Every row gives one point. Two turns around zero, p and q, are shown by what they do to some points. Where does a point land after both, in the order given? Backwards means that the second turn is done in reverse. Each puzzle has new turns, and all numbers are rounded.
In the rows, 128 means zero.

Turn p:
[113 124 141] -> [123 132 147]
[125  98  81] -> [112  77 111]
[118 160 151] -> [121 168 134]
[156 130 139] -> [156 135 120]
Turn q:
[103 147 148] -> [130 150 158]
[145 119 146] -> [148 111 131]
[167  84 104] -> [125  79  87]
[103 135 115] -> [105 145 134]
[122 156 127] -> [133 156 129]
Where do these land?
q, then p: [139 175 130] -> [134 156  89]
p, then q: [120  94 143] -> [147 101 146]
q, then p: [135  90 122] -> [125  94 147]
q, then p backwards: [117 153 117] -> [124 155 139]

Turn p:
[144 139 123  95] -> [130 162 110 123]
[124  97 104 188] -> [136  69 133 167]
[108  99 130 141] -> [110  95 124 126]
[128 127 115 123] -> [123 133 121 138]
[149 152 170 109] -> [153 155 136  86]
[116 153 126 113] -> [117 154 142 127]
Turn q:
[118 164 147  91] -> [128 176 101 136]
[132  99 165 136] -> [ 98 132 164 137]
[155 137 124 176] -> [163 104 157 149]
[103 149 128 116] -> [124 139  98 140]
[133 124 104 130] -> [139 113 123 113]
[127  95 100 118] -> [116 105 125  92]
Where do these land?
q, then p: [141 133 120 101] -> [128 159 124 129]
q, then p: [105 139 113 123] -> [121 126 119 156]
p, then q: [166 150  96 120] -> [179 119 137 144]
p, then q backwards: [ 96  97 134 140] -> [106  91 117 142]
q, then p: [132 120 177 157] -> [138  96 169 104]

Turn p:
[160 140 156 115 116 143] -> [159 116 148 134 111 154]
[113  98 110 152 161  89] -> [115 125 105 126 180  93]
[150 176 110 131 148 108] -> [149 172 113 153 144 148]
[118 165 141 116 120 134] -> [127 156 152 129 113 146]
[122 102 123 151 146 159] -> [103  97 123 154 126 113]
[130 108 119 154 110 123] -> [136 117 115 126 120  95]
[117 148 135 127 140 117] -> [124 149 141 131 141 132]
[ 97  74 120  73  83 149] -> [ 93  88 121  57  92 138]
[144 141 138 132 127 131] -> [145 131 136 140 124 135]
Turn q:
[148  94 104 125 108 134] -> [140  97 133 111 107 155]
[101 109 153 122 109 114] -> [118 128 170 124 120 109]
[142  95 152 116 106 158] -> [154 136 161 131  98 152]
[140 161 119 151 150 104] -> [126 119  88 143 148 103]
[135 179 115 139 128 123] -> [120 142  81 126 127 106]
[160 103 135  83 123 152] -> [174 140 147 104 123 162]
[114 146 134 154 153 127] -> [109 135 114 158 144 118]
[123 172  89 139 146 135] -> [101 138  74 124 142 132]
[ 90  92 150 122 128 105] -> [111 116 183 129 141 115]
Where do these land?
p, then q: [134 134 166 129 146 134] -> [144 136 144 164 128 128]
q, then p: [123 120 115 130  92  99] -> [131 115 129  81 133 125]
p, then q: [120  83 105 116  93 112] -> [133 111 143  70 143 137]
p, then q backwards: [135 163 149 100 146 148] -> [119  95 134 123 141 171]
q, then p backwards: [141 148 112 146 166 107] -> [144 104 102 143 161 113]
p, then q: [110  95 104 118 112 126] -> [113 118 144  88 140 134]
p, then q: [ 90 110 107 137  93 127] -> [112 123 142  82 133  99]
q, then p backwards: [128 140 167 123 150 152] -> [134 173 131 146 142 115]
q, then p: [171 159 127 153 154 146] -> [136 138  77 164 117 114]
